Every row gives one point. Each copy is the shape, with its points in the same order, stretched, turned, moved and blurred by noise. Is it also mirrored, or only turned?

Shape, 8 rows:
[[-2.2 -2.0]
 [-2.1 10.3]
 [-4.1  8.1]
 [-3.7 -1.6]
 [ 3.6 -2.9]
 [ 0.9  2.4]
 [ 2.8 -2.5]
 [-3.8 -0.7]]
Copy 1, 8 rows:
[[ 3.5  1.4]
 [-6.1 -6.3]
 [-5.6 -3.3]
 [ 1.9  2.0]
 [ 6.3 -2.3]
 [ 0.8 -4.0]
 [ 6.0 -2.4]
 [ 1.2  1.8]]
Copy 1 is: mirrored
Copy 2:
[[-4.6 -1.4]
 [-6.0 10.4]
 [-8.3  8.4]
 [-6.2 -1.6]
 [ 0.8 -1.4]
 [-2.0  3.2]
 [ 1.7 -0.3]
 [-5.9 -1.6]]
Copy 2 is: only turned
Copy 3:
[[-1.1 -2.4]
 [ 6.6  6.9]
 [ 6.9  4.4]
 [ 1.2 -2.9]
 [-5.3  0.3]
 [-0.5  2.4]
 [-3.6  0.1]
 [ 1.1 -2.8]]
Copy 3 is: mirrored

Shape:
[[ 4.0 -9.6  5.9 -2.3]
 [-1.4  2.2 -2.6  1.1]
 [ 1.0  2.0 -7.1  3.7]
 [-0.8 -3.0 10.0 -6.3]
 [ 3.8 -5.2  1.9 -5.3]
 [-3.1 -0.1 -0.4  4.2]
 [ 4.6  3.3 -2.5  4.2]
 [-2.9  4.4 -3.3  4.7]
 [-4.6 -3.4  5.0 -6.4]]
Copy 1, 9 rows:
[[ 1.0 -7.0 -4.5 -0.2]
 [-2.9  5.9  2.0  0.9]
 [-2.0 10.2 -0.1  4.3]
 [-1.0 -6.6  2.5 -5.8]
 [ 0.8 -1.3 -3.9 -3.3]
 [-4.6  2.8  1.9  3.3]
 [ 3.0  7.9  2.7  4.0]
 [-3.9  8.1  4.3  3.4]
 [-6.1 -3.7  0.0 -5.3]]
Copy 1 is: only turned
Copy 2, 9 rows:
[[-1.9 -3.1  8.2 -5.5]
 [ 1.7 -0.2 -1.3  2.3]
 [ 4.1 -4.3 -4.3  2.5]
 [-4.4  4.1  7.5 -2.0]
 [ 2.0 -1.4  5.6 -5.4]
 [-2.8 -2.8 -0.1  4.4]
 [ 4.4 -4.2  1.1  5.1]
 [ 0.7 -1.2 -4.7  6.1]
 [-5.6  3.6  3.0 -3.8]]
Copy 2 is: only turned
